Each point is reached from the start by the listed moves, each made once or not at all, plus a little noise. Say if it took an odd or an even number of moves. Then give how often each move was made.
In the rows, 128 means zero.

Moves:
(1): [183 126 148 136]
(2): [146 193 140 124]
Start: [149 151 131 113]
Points:
[150 152 130 112] -> even (0, 0)
[205 148 151 121] -> odd (1, 0)
[222 214 164 118] -> even (1, 1)

Moves:
(1): [184 151 135 129 138 132 133 133]
(2): [114 184 135 134 125 140 140 140]
(3): [104 126 217 120 135 109 136 149]
(4): [150 131 125 207 118 101 141 140]
(5): [120 122 120 147 185 139 125 125]
(6): [122 125 138 136 113 194 128 114]
Start: [101  75 132 130 149 148 124 135]
Points:
[132 142 154 163 199 249 140 127] -> even (1, 1, 0, 0, 1, 1)
[ 80 130 225 214 136 109 156 179] -> odd (0, 1, 1, 1, 0, 0)
[114  82 136 211 123 188 136 137] -> even (0, 0, 0, 1, 0, 1)

Moves:
(1): [182 146 119 118 135 132 142 126 128 132 133 137 144 136 120]
(2): [123 183 119 147 114 124 122 125 135 131 136 115 119 131 135]
(3): [140 141 184 143 140 141 131 126 122 131 119 128 124 119 135]
(4): [139 101 115 192 121 118 140 111 135 136 140 123 129 124 129]
(5): [116 136 118 132 200 127 128 138 142 144 124 133 126 138 131]
(6): [131 123 125 122 130 188 134 136 138 128 127 124 122 131 126]
(7): [117 131 120 123 118 123 191 135 118 107 105 118 132 113 127]
(8): [130 127 131 144 123 129 116 176 123 122 134 135 124 134 125]
(9): [134 131 149 126 111 132 125 136 191 140 106 124 127 148 126]
(10): [123 119 145 114 138 131 149 154 113 211 147 124 119 138 131]
(11): [120 134 140 126 131 127 139 124 151 114 181 131 118 133 133]
(12): [112 135 124 132 126 129 131 115 131 140 126 181 123 120 122]
Start: [148 155 104 132 130 126  89 136 126 138 119 120 153 114 136]
Points:
[155 128 136 184 126 124 139 150 213 229 177 108 138 147 148] -> even (0, 0, 0, 1, 0, 0, 0, 0, 1, 1, 1, 0)
[209 146 149 207 149 141 132 174 116 249 145 177 148 113 130] -> even (1, 0, 1, 1, 0, 0, 0, 1, 0, 1, 0, 1)
[111 162 142 109 201 196 123 166 224 244 160 172 121 155 138] -> even (0, 0, 0, 0, 1, 1, 0, 0, 1, 1, 1, 1)
[181 168  95 186 190 179 137 130 247 183 154 175 143 151 126] -> odd (1, 0, 0, 1, 1, 1, 0, 0, 1, 0, 1, 1)
[147 148 156 219 126 120 166 169 138 104 159 116 146  94 143] -> odd (0, 0, 1, 1, 0, 0, 1, 1, 0, 0, 1, 0)
[143 221 175 146 112 142 167 167 164 222  92  89 136 122 153] -> odd (0, 1, 1, 0, 0, 0, 1, 0, 1, 1, 0, 0)
[118 175 157 149 206 137 165 212 109 229 103 175 141 107 137] -> even (0, 0, 1, 0, 1, 0, 1, 1, 0, 1, 0, 1)
[146 189 154 219 122 185 189 201 136 196 188 103 119 109 166] -> even (0, 1, 1, 1, 0, 1, 1, 1, 0, 1, 1, 0)

Moves:
(1): [169 124 110 139 126 127 129 137 115 135 132 118 131 116 130 123 126 136
 129 137 125 129 134 140 144 137 133]
(2): [133 178 134 130 135 127 136 131 114 135 121 142 131 135 129 123 123 113
 127 127 149 125 133 133 134 133 118]
(3): [141 120 160 121 119 132 130 140 135 115 132 118 131 140 136 144 127 130
 120 131 131 124 130 142 132 125 136]
(4): [119 123 121 153 127 117 132 134 124 124 127 130 126 131 142 119 127 126
 131 120 127 142 136 139 122 130 131]
(5): [135 123 127 124 159 120 132 138 129 117 134 132 127 121 130 138 129 118
 133 123 114 141 131 120 136 113 113]
(6): [131 132 126 145 143 152 113 111 127 127 133 131 132 126 125 130 133 149
 121 127 124 122 134 122 126 118 132]
(7): [122 131 130 125 131 138 152 136 130 117 136 130 120 123 121 127 121 131
 128 143 130 122 125 127 133 125 130]
(8): [124 121 132 127 116 144 134 156 109 140 131 139 127 109 112 127 114 130
 114 122 126 131 124 141 134 122 125]
(9): [131 137 120 135 127 135 124 126 150 148 127 120 131 131 122 142 125 124
 142 130 130 134 137 138 122 129 136]
(10): [122 122 138 122 141 123 128 133 116 148 129 124 117 133 134 130 123 131
 134 130 132 124 138 121 128 128 130]
(11): [127 137 135 124 129 118 127 128 117 140 168 120 127 134 128 128 126 131
 134 129 127 124 120 125 120 126 114]
(12): [134 117 128 127 122 130 119 124 134 136 134 148 118 134 128 124 122 129
 128 128 130 119 128 121 134 130 129]
(13): [129 114 136 122 126 122 138 119 119 121 142 145 175 129 119 134 124 129
 137 119 127 126 140 127 134 127 141]
(14): [130 118 129 129 134 137 123 128 123 130 128 125 134 159 116 134 128 117
 129 138 131 139 118 125 136 127 124]
(15): [124 128 110 110 135 130 134 129 121 122 122 129 126 134 148 139 123 123
 130 130 134 121 116 131 121 119 136]
(16): [137 125 113 127 123 131 132 123  95 119 126 133 110 132 121 161 123 136
 149 123 135 149 136 134 121 134 138]
(17): [127 126 123 124 109 125 134 127 129 137 136 139 132 130 139 146 145 135
 125 139 119 135 123 123 128 128 117]
(18): [125 135 125 119 130 115 125 130 129 135 119 127 125 137 119 126 124 147
 140 127 125 127 119 143 138 122 133]
(19): [128 127 133 121 130 133 125 124 125 125 130 136 133 116 138 128 138 129
 150 125 124 130 117 134 135 138 124]
(20): [127 124 120 129 136 122 112 129 124 116 125 132 132 122 123 129 126 117
 126 156 124 119 131 135 124 119 121]
(21): [123 122 120 119 139 130 123 137 139 124 134 118 137 127 120 127 129 142
 130 127 148 130 135 119 129 135 113]
(22): [116 121 141 123 127 119 125 115 129 139 122 130 135 123 127 115 117 133
 126 146 145 159 116 116 134 123 132]
(23): [132 133 123 119 120 129 121 131 129 120 140 127 125 136 128 120 129 135
 132 133 125 137 148 123 126 127 131]
(24): [122 122 123 106 132 120 133 101 135 131 129 135 123 132 119 117 128 120
 121 122 125 133 135 150 126 130 125]
Start: [132 128 129 153 140 108 134 153 124 119 132 138 123 110 147 131 141 138
 127 141 133 132 126 143 136 122 127]
Points:
[160 150 146 131 153 133 137 158  94 181 139 156 130 138 108 154 103 160
 118 225 156 164 133 207 186  97 131] -> even (1, 1, 1, 0, 0, 1, 1, 1, 1, 1, 0, 0, 0, 1, 0, 0, 1, 1, 0, 1, 0, 1, 0, 1)
[164 167  91 132 169 122 146 177  63 124 175 149 118 110 135 173 105 173
 173 170 164 147 142 249 149 118 126] -> even (1, 1, 1, 1, 0, 1, 1, 1, 1, 0, 1, 0, 0, 0, 1, 1, 0, 1, 1, 1, 1, 0, 0, 1)
[153 137 144 142 148 100 145 200  58 119 170 193 160 108 155 206 129 124
 188 158 133 187 184 190 151 111 123] -> odd (0, 1, 1, 1, 1, 0, 0, 1, 1, 1, 0, 0, 1, 0, 0, 1, 1, 0, 1, 1, 0, 0, 1, 0)
[169 130 100 124 132 121 177 195  77 158 156 173  90 124 157 188 107 153
 144 159 180 159 164 209 154 136 134] -> even (1, 1, 1, 1, 0, 0, 1, 1, 1, 1, 0, 1, 0, 0, 1, 1, 1, 0, 0, 0, 1, 0, 0, 1)
[152  94  97 114 171 104 123 195  73 138 186 152 155  95 150 161 132 141
 147 203 143 183  85 144 170 101  74] -> odd (1, 0, 0, 0, 1, 0, 0, 1, 0, 0, 1, 0, 0, 1, 1, 0, 1, 0, 1, 1, 1, 1, 0, 0)

Moves:
(1): [170 139 128 133 131 129 136 128 118 117 125 127 127 129 130 127 115 123
 134 128 133 134 131 122 127]
(2): [124 176 120 136 122 122 136 133 126 119 138 134 132 114 119 126 140 128
 128 140 139 143 128 153 119]
(3): [130 133 192 127 136 133 141 117 115 142 117 124 138 123 115 120 126 150
 106 153 125 126 122 157 133]
(4): [127 125 130 183 134 136 122 133 118 133 129 121 136 127 112 142 129 133
 125 137 104 117 122 134 118]
(5): [133 127 115 114 175 124 118 129 124 131 120 118 128 135 122 138 126 138
 131 138 120 138 136 119 132]
(6): [116 130 127 136 122 167 118 120 122 124 111 132 108 105 136 138 110 123
 117 126 137 141 135 119 140]
(7): [119 109 121 135 138 124 170 127 132 125 129 138 132 107 135 125 132 134
 121 132 126 131 126 112 135]
(8): [124 131 145 131 133 126 116 163 135 135 128 138 122 122 142 122 126 126
 132 136 131 121 133 127 124]
(9): [137 125 133 135 136 137 128 115 168 129 122 121 126 130 129 129 125 132
 138 145 120 127 126 132 137]
(10): [147 146 123 134 125 131 145 131 127 186 126 137 120 143 127 129 129 118
 118 126 115 138 112 115 129]
(11): [135 124 117 136 134 128 127 115 120 133 184 119 121 135 137 130 109 124
 114 150 122 132 128 112 123]
(12): [129 126 135 129 139 124 126 113 128 134 129 166 132 116 130 127 120 133
 133 126 135 124 124 133 120]
(13): [131 131 118 122 128 144 117 130 131 135 131 133 166 135 130 118 140 120
 131 136 124 130 132 142 125]
(14): [125 128 125 134 133 134 137 135 137 121 131 134 127 162 127 126 132 130
 122 132 122 137 122 133 133]
(15): [127 132 127 137 129 125 125 119 132 129 119 124 127 133 167 121 126 128
 122 119 121 132 122 135 127]
(16): [131 128 121 126 125 128 133 129 127 129 131 131 139 123 135 168 124 129
 120 136 132 128 124 132 138]
(17): [133 122 141 124 131 135 125 126 129 129 136 124 118 120 127 125 153 132
 122 110 138 128 118 137 129]
(18): [140 143 120 118 119 141 129 130 130 128 131 124 136 132 133 135 125 165
 124 114 132 129 131 108 123]
(19): [116 128 137 131 127 138 128 120 111 138 136 129 133 121 133 135 137 132
 166 130 133 129 118 135 129]
(20): [143 113 118 133 118 124 127 116 113 125 124 133 110 127 124 118 150 140
 125 163 140 114 137 130 124]
(21): [118 125 130 152 129 111 117 140 127 143 128 111 141 144 121 127 111 130
 126 118 166 139 145 139 136]
(22): [127 114 132 139  98 117 125 126 142 115 121 133 131 120 129 130 136 139
 116 142 111 188 123 123 128]
(23): [133 131 125 141 114 130 132 123 133 126 134 126 115 139 141 129 139 126
 137 116  95 137 176 142 140]
(24): [136 112 109 117 113 131 122 146 131 128 118 122 124 120 135 104 115 150
 133 129 117 129 124 177 136]
Start: [145 118 145  97 139 168 145 117 131 135  95 105 105 155 141 115 136 127
 134 134  91 137 117  96 132]
Points:
[176 162 192 188 184 219 120  93  63 165  72  80 130 131 141 114 165 168
 131 197 137 174 126 184 135] -> even (1, 1, 1, 1, 1, 1, 0, 0, 0, 0, 0, 0, 1, 0, 1, 0, 1, 0, 1, 1, 1, 0, 0, 0)
[179 161  99 172 113 196 213 141 144 180 108 112 102 167 191 136 172 191
  98 115  25 182 112 166 151] -> odd (0, 1, 0, 1, 0, 0, 1, 0, 0, 1, 0, 0, 0, 1, 1, 1, 1, 1, 0, 0, 0, 0, 1, 1)
[230 108 198 125 105 172 170 145 129 185  62 126  81 171 192  96 160 182
  77 199  68 208  75 177 152] -> odd (1, 0, 1, 0, 0, 0, 0, 1, 0, 1, 0, 0, 0, 1, 1, 1, 1, 0, 0, 1, 0, 1, 0, 1)
[163  93 218 101 107 186 125 138 151 157  85 147 128 127 166  68 166 178
 121 156  44 198 144 211 143] -> even (0, 0, 1, 0, 0, 0, 0, 1, 0, 0, 0, 1, 1, 0, 0, 0, 1, 0, 0, 0, 0, 1, 1, 1)
[158 141 126 148  96 214 139  77 179 111  83 165 101 152 155 104 176 147
 130 207  61 229 169 151 146] -> odd (0, 1, 0, 0, 0, 1, 0, 0, 1, 0, 0, 1, 1, 1, 0, 0, 0, 0, 0, 1, 0, 1, 1, 0)
[183 146 174 162 105 156 196  92 111 149 138 119 131 124 202  87 103 223
 130 166  83 249 151 179 143] -> odd (1, 1, 1, 0, 0, 0, 1, 0, 0, 0, 1, 1, 0, 0, 1, 0, 0, 1, 1, 0, 1, 1, 1, 1)
[194 105 216 181 185 156 124 143 106 163 133  73 126 155 132 163 110 169
  80 202  95 209 120 119 140] -> even (1, 0, 1, 1, 1, 0, 0, 1, 0, 0, 1, 0, 0, 0, 0, 1, 1, 0, 0, 0, 1, 1, 0, 0)
[154  97 182 203 159 182 191 102 132 241 122  71 121 157 173  99  95 177
 124 194  61 160  80 165 156] -> even (0, 0, 1, 1, 0, 0, 1, 0, 1, 1, 1, 0, 0, 0, 1, 0, 0, 0, 1, 0, 1, 0, 0, 1)
[182  93 113 100 204 184 192 108 185 196  76 141  96 163 196 128 139 169
 113 149  57 173  71 142 167] -> even (0, 0, 0, 0, 1, 0, 1, 0, 1, 1, 0, 1, 0, 1, 1, 1, 1, 0, 0, 0, 0, 0, 0, 1)
[181  83 100 183 113 224 190 106 150 184  66 115  61 125 164 148 138 162
 116 191  24 148 146 137 177] -> odd (0, 0, 0, 1, 0, 1, 1, 0, 1, 1, 0, 0, 0, 0, 0, 1, 0, 0, 0, 1, 0, 0, 1, 1)
